Each wall is flat, endless, passes through zero and stands at right angles to its row. A trip goes straight from one point to another. Which walls does it cross, in order?

Walls:
(1): [0.03 0.23]
(2): [ 0.52 -0.35]
(3): [-0.06 -0.07]
(4): [ 0.80 -0.29]
(5): [-0.27 -0.36]
(6): [ 0.09 -0.14]
(7): [-0.11  0.14]
(8): [0.40 0.14]
Trips:
[ 0.04 -0.07] to [ 0.38 -0.18] -> 3, 5
[0.12 0.04] to [0.03 0.40] -> 6, 7, 2, 4
[0.16 0.16] to [ 0.65 -0.17] -> 7, 6, 1
[-0.22 -0.01] to [-0.50 -0.07] -> none

Walls:
(1): [-0.57 -0.28 -0.24 -0.24 -0.45 -0.33]
(2): [ 0.35 -0.34  0.16  0.37  0.13  0.02]
(3): [-0.33  0.07 -0.37 -0.34 -0.34 -0.54]
(4): [ 0.50 -0.09 -0.60  0.52  0.44  0.16]
(5): [-0.04  0.49 -0.05  0.02  0.22  0.13]
(6): [ 0.08 -0.14 -0.36  0.21 -0.40  0.07]
(7): [-0.09 -0.18  0.53 -0.01  0.40  0.13]
(8): [-0.09 -0.15  0.15  0.14 -0.21  0.22]
Trips:
[-0.10 -0.25  0.01 -0.27  0.09  0.09] to [-0.21 -0.23 -0.19  0.08  0.36 -0.14] -> 8, 4, 2
[ 0.24  0.13 -0.14  0.19  0.59 -0.40] to [ 0.67  0.05  0.47  0.27 -0.24  0.23] -> 8, 5, 6
[ 0.55 -0.05 -0.01 -0.43  0.29  0.27] to [-0.12  0.15  0.17 -0.12  0.12 -0.22] -> 2, 4, 3, 1
[-0.57 -0.11 -0.38 -0.52 -0.16  0.16] to [ 0.25 -0.36  0.37  0.13 -0.17  0.04] -> 7, 2, 3, 1
[ 0.04 -0.07  0.00 -0.10  0.33  0.03] to [-0.09  0.20  0.29 -0.05  0.38 -0.19] -> 4, 2

Walls:
(1): [-0.22  0.44  0.04  0.40  0.53  0.12 -0.24  0.23 -0.56 -0.24 -0.21 -0.20]
(2): [-0.53  0.25 -0.03  0.37 -0.24 -0.01 -0.02 -0.36  0.11  0.47 -0.20 -0.59]
(3): [ 0.59 -0.10 -0.20 -0.25 -0.26  0.15 -0.32 -0.11  0.21  0.00 -0.23  0.35]
(4): [ 0.51  0.11  0.27 -0.44  0.08  0.22 -0.06  0.02 -0.41 -0.18  0.41 -0.16]
(5): [ 0.11  0.40 -0.12 -0.27  0.22 -0.38 -0.19  0.20  0.11  0.11 -0.48 -0.39]
(6): [-0.34 -0.06  0.31  0.08  0.02  0.08 -0.27 -0.54  0.35  0.55  0.32  0.31]
(7): [ 0.12  0.72  0.56  0.37  0.58  0.04  0.28 -0.11  0.18  0.30 -0.10 -0.16]
(8): [ 0.19  0.05 -0.27 -0.16  0.23  0.05 -0.09  0.06 -0.23 -0.39  0.73  0.53]
(9): [ 0.39  0.07 -0.26  0.41 -0.06 -0.30  0.13 -0.16 -0.11 -0.26 -0.28 -0.27]
(10): [-0.25  0.13  0.47 -0.59  0.26 -0.32  0.18 -0.40  0.14 -0.26  0.36  0.30]
(11): [ 0.03 -0.15  0.57 -0.35 -0.23 -0.33 -0.08  0.57 -0.14  0.10 -0.44  0.30]
Trips:
[ 0.72 -0.13  0.18 -0.37  0.20 -0.03  0.43 -0.53  0.30  0.40  0.19 -0.14] to [-0.22  0.64 -0.17  0.35  0.34  0.16  0.07 -0.53 -0.31  0.24  0.14  0.12] -> 5, 8, 2, 3, 1, 4
[-0.09 -0.05  0.27  0.28 -0.30  0.23  0.16 -0.68  0.15 -0.12  0.24 -0.46] to [ 0.14  0.24 -0.16 -0.07  0.13  0.04  0.06  0.07 -0.51 -0.22  0.02  0.52] -> 8, 1, 2, 6, 3, 7, 11
[ 0.08 -0.14 -0.07 -0.59 -0.10  0.00 -0.02  0.08 -0.09  0.06  0.16  0.16] to [ 0.12  0.36  0.14 -0.41 -0.26  0.26 -0.39  0.20 -0.02 -0.33 -0.09  0.45] -> 5, 1

Walls:
(1): [-0.86  0.45 -0.02  0.39  0.27  0.29  0.35 -0.08  0.23 -0.16 -0.14 -0.13
 -0.40  0.08 -0.05 -0.03 -0.19 -0.16 -0.10 -0.66 -0.28  0.03  0.24  0.14]
(2): [ 0.26 -0.05  0.19  0.39  0.09  0.40  0.30 -0.66 -0.08 -0.04  0.13 -0.15
  0.47  0.23 -0.17 -0.21 -0.18  0.60 -0.41  0.15  0.14 -0.20 -0.16 -0.23]
(3): [ 0.42 -0.46  0.34 -0.19 -0.16 -0.44 -0.15  0.90  0.28  0.45  0.12 -0.16
  0.27 -0.29 -0.24 -0.10  0.45  0.08  0.03  0.08 -0.11  0.15 -0.22  0.28]
(4): [ 0.27  0.12  0.55  0.51 -0.52 -0.24  0.07 -0.36  0.19 -0.56  0.07 -0.05
  0.39 -0.45  0.12  0.09  0.35 -0.36 -0.26  0.20  0.02  0.01  0.33 -0.26]
(5): [-0.50  0.05 -0.02 -0.31 -0.02  0.04 -0.54 -0.15 -0.50  0.04 -0.19 -0.07
  0.05  0.62 -0.03  0.05  0.26 -0.12  0.18  0.45 -0.77 -0.41  0.15 -0.45]
(6): [ 0.29 -0.34  0.10  0.02 -0.53  0.03  0.04 -0.03 -0.15 -0.14  0.10 -0.24
 -0.05  0.49 -0.56 -0.03 -0.05  0.35 -0.08  0.37 -0.42  0.11  0.30  0.33]
(7): [ 0.37  0.12  0.06 -0.05  0.13  0.06  0.28  0.25  0.02 -0.18  0.46 -0.21
  0.15 -0.01 -0.39 -0.51 -0.08 -0.02 -0.32 -0.26  0.57 -0.25  0.20 -0.51]
(8): [-0.88  0.22 -0.14 -0.29 -0.06 -0.14  0.30  0.49 -0.61  0.06  0.07  0.54
 -0.16 -0.19 -0.07  0.18 -0.03 -0.55  0.37  0.24  0.25  0.31 -0.17 -0.32]
(9): [-0.07 -0.32 -0.02 -0.08  0.12  0.33 -0.05  0.15 -0.07 -0.16 -0.17  0.09
  0.25 -0.49 -0.38  0.00 -0.18  0.21  0.10  0.26  0.07  0.50  0.24 -0.28]
Trips:
[ 0.35 -0.20  0.15 -0.36  0.16 -0.15  0.12 -0.11 -0.32  0.05 -0.19  0.27
  0.18  0.06  0.25  0.00  0.26 -0.13 -0.05 -0.26  0.70 -0.06 -0.49 -0.31] to [-0.21 -0.02 -0.23 -0.17  0.43 -0.21 -0.21  0.45  0.77  0.40 -0.40  0.03
 -0.13 -0.29  0.40  0.15  0.03 -0.07 -0.14  0.32  0.28  0.25 -0.32 -0.16] -> 2, 9, 7
[ 0.17  0.12 -0.14  0.03  0.64 -0.09  0.33 -0.29 -0.18 -0.19  0.08  0.27
  0.19 -0.46 -0.31 -0.01  0.50 -0.12  0.28  0.33  0.03 -0.35  0.19 -0.02] to [-0.20  0.32 -0.35  0.03  0.27  0.17 -0.02  0.16  0.38  0.24  0.13  0.50
 -0.55 -0.38 -0.53  0.28 -0.08 -0.18  0.06  0.11  0.61 -0.12 -0.01  0.05] -> 5, 2, 1, 4
[-0.09  0.24  0.01  0.42 -0.19  0.26  0.05 -0.32  0.32 -0.11 -0.03 -0.05
 -0.27  0.32  0.17  0.21 -0.27  0.45  0.38 -0.13 -0.11 -0.04 -0.14  0.07] to [ 0.13 -0.02  0.28  0.07  0.19  0.46  0.27  0.01  0.06  0.44 -0.32  0.35
  0.04  0.46  0.21 -0.02 -0.10  0.17  0.06 -0.25  0.08 -0.13 -0.31  0.02] -> 6
[ 0.08  0.44 -0.06  0.10  0.17  0.09  0.22  0.55 -0.08 -0.29  0.03 -0.58
 -0.24  0.25 -0.25 -0.06  0.04  0.19 -0.40  0.35  0.01  0.25  0.28  0.04] to [ 0.63  0.03 -0.18 -0.21  0.28  0.21  0.02 -0.02 -0.42  0.29  0.47  0.49
 -0.28 -0.19  0.26  0.41 -0.14 -0.33 -0.69 -0.53  0.31 -0.22  0.01  0.49] -> 9, 3, 2, 6, 1
[-0.33 -0.21  0.47 -0.04  0.51  0.00  0.13  0.51  0.36 -0.14  0.15  0.49
  0.25 -0.21  0.11 -0.55 -0.39  0.58 -0.21 -0.15 -0.05  0.33  0.03 -0.39] to [ 0.52 -0.70  0.86 -0.02  0.27  0.18 -0.51  0.17  0.16 -0.22  0.64  0.06
 -0.13 -0.12 -0.04 -0.42 -0.29  0.73  0.03  0.03 -0.28 -0.49 -0.01  0.15] -> 8, 1, 6
[ 0.16 -0.02 -0.27  0.45 -0.15 -0.11 -0.19  0.25 -0.32  0.24 -0.08 -0.06
 -0.09 -0.39  0.23  0.92  0.05  0.26 -0.53  0.47 -0.47  0.30  0.45  0.40] to [-0.18 -0.37 -0.33 -0.31 -0.26  0.62 -0.58  0.02  0.55  0.18 -0.62 -0.27
 -0.28  0.21  0.29 -0.09 -0.20  0.15  0.04  0.27  0.85  0.04 -0.20 -0.02] -> 5, 4, 3, 6

Walls:
(1): [-0.30 -0.32  0.07  0.23  0.05 -0.21 -0.05 -0.44  0.57 -0.09 -0.01  0.37
 -0.13 -0.69  0.14 -0.12 -0.33 -0.16 -0.27  0.21 -0.08  0.06 -0.01 -0.41
  0.36  0.30  0.00  0.06 -0.03 -0.50 -0.02  0.52 -0.08 -0.10  0.23  0.11
  0.24 -0.12  0.19  0.07 -0.41  0.20  0.33  0.09  0.25 -0.22  0.16 -0.36]
(2): [-0.24  0.64 -0.34 -0.42  0.26 -0.06  0.32 -0.13 -0.14  0.31  0.27  0.20
  0.06  0.63 -0.10 -0.45  0.00 -0.41 -0.29  0.15 -0.21 -0.22 -0.14 -0.25
  0.05  0.69 -0.05  0.34 -0.21  0.15  0.30  0.18  0.18 -0.08 -0.16 -0.29
 -0.08 -0.31  0.15  0.35 -0.85  0.29 -0.23  0.43  0.02  0.53 -0.20 -0.16]
(3): [ 0.06 -0.35  0.06 -0.11  0.27  0.17  0.31  0.18  0.18 -0.44  0.76 -0.28
  0.89 -0.13  0.01 -0.01 -0.06 -0.12 -0.13  0.47 -0.23  0.10  0.13 -0.35
 -0.11 -0.28 -0.56  0.65 -0.68 -0.06  0.13  0.38  0.29  0.51 -0.18 -0.13
 -0.47 -0.07  0.82  0.12  0.18  0.53  0.02 -0.30  0.11 -0.12  0.40 -0.08]
(4): [-0.09  0.04  0.07  0.05  0.21 -0.27  0.22  0.51 -0.06  0.02 -0.01 -0.09
 -0.25  0.25  0.14 -0.13 -0.04  0.17  0.15 -0.44  0.81  0.14 -0.34 -0.26
 -0.20  0.48  0.66  0.43  0.23 -0.23  0.04 -0.12  0.11  0.37 -0.04 -0.37
  0.09  0.17  0.47  0.04 -0.13 -0.15  0.48 -0.76  0.09  0.01  0.19  0.55]
(5): [ 0.08  0.12 -0.11 -0.56  0.19  0.30  0.08  0.42 -0.13  0.27 -0.30 -0.07
 -0.09  0.34 -0.46 -0.50 -0.02 -0.10 -0.38  0.32  0.25 -0.27 -0.05 -0.32
 -0.04  0.56  0.63  0.02  0.12  0.00  0.16 -0.45  0.10  0.58  0.42 -0.03
  0.01 -0.14  0.27 -0.01 -0.49 -0.62 -0.26  0.49  0.26 -0.04 -0.47  0.04]
(6): [ 0.20 -0.36  0.07  0.31 -0.17 -0.10 -0.31  0.47  0.01  0.10 -0.45 -0.26
  0.15  0.30 -0.39 -0.16 -0.06 -0.64 -0.28 -0.25 -0.11 -0.01  0.15 -0.19
 -0.05  0.30 -0.01  0.04 -0.17  0.07 -0.10  0.22 -0.15 -0.42 -0.09  0.16
  0.27  0.09 -0.43  0.39 -0.61  0.17 -0.37  0.05  0.75  0.02 -0.22 -0.07]
Trips:
[ 0.08 -0.27  0.01  0.08  0.47  0.02  0.16  0.43 -0.60 -0.42  0.04 -0.09
 -0.14  0.26  0.28 -0.17 -0.09  0.06 -0.31  0.09  0.26  0.61  0.42  0.19
  0.27  0.47  0.19  0.45  0.19  0.13 -0.21 -0.33  0.27  0.06  0.91  0.33
 -0.11 -0.19 -0.10 -0.20  0.23  0.23 -0.26 -0.18  0.47 -0.33 -0.05 -0.16] to [-0.18  0.08  0.11 -0.61 -0.59  0.33 -0.07 -0.10 -0.26 -0.07  0.00  0.11
 -0.22 -0.39  0.53  0.02 -0.01  0.40  0.20  0.70 -0.40 -0.03  0.08 -0.27
  0.22  0.27  0.04 -0.88  0.36 -0.54 -0.08  0.19 -0.24  0.41  0.49 -0.23
  0.37  0.06  0.15 -0.36 -0.17  0.00 -0.11  0.20  0.09 -0.25  0.17 -0.01] -> 1, 6, 3, 4
[-0.15 -0.38  0.15 -0.10  0.19  0.31  0.08 -0.10  0.76  0.30  0.01  0.31
  0.30 -0.11 -0.17  0.22  0.25  0.05  0.21  0.53  0.00  0.28 -0.25 -0.19
 -0.60 -0.08  0.08  0.51  0.15 -0.54  0.13 -0.19 -0.43 -0.17 -0.35  0.59
 -0.28 -0.11  0.66  0.35  0.00  0.03  0.06  0.29 -0.29 -0.08  0.41  0.38] to [ 0.39  0.56 -0.09 -0.37 -0.21  0.61  0.10  0.55 -0.38 -0.16  0.77  0.16
 -0.18 -0.22 -0.10 -0.18 -0.48 -0.17  0.59  0.18 -0.05  0.12 -0.23  0.11
 -0.20  0.28 -0.09  0.44  0.24 -0.17  0.15 -0.46  0.09 -0.07 -0.08 -0.34
 -0.15  0.17 -0.45  0.51  0.10 -0.28  0.06  0.47  0.32 -0.17 -0.40  0.25] -> 5, 2, 1, 3
[ 0.19 -0.36  0.34 -0.51  0.60 -0.45 -0.43 -0.02  0.01  0.08 -0.12 -0.29
 -0.04  0.26  0.33  0.10 -0.39 -0.02 -0.25  0.05  0.37 -0.26 -0.08 -0.08
  0.04 -0.08 -0.13  0.17  0.33  0.19  0.00  0.11 -0.58  0.48  0.09  0.19
  0.30 -0.70 -0.41  0.30  0.15  0.00  0.00  0.09 -0.26 -0.16  0.27  0.14] to [-0.18 -0.19  0.34 -0.64 -0.24  0.22  0.39  0.03  0.34 -0.15 -0.33  0.13
 -0.24 -0.42 -0.58  0.11  0.45 -0.06 -0.06 -0.20  0.53 -0.63  0.09 -0.14
  0.29 -0.05 -0.03 -0.26 -0.27  0.63  0.23  0.08  0.35  0.30 -0.29 -0.31
  0.11  0.18  0.10 -0.28  0.35 -0.33  0.12  0.13 -0.29 -0.23  0.83 -0.20] -> 6, 1, 3
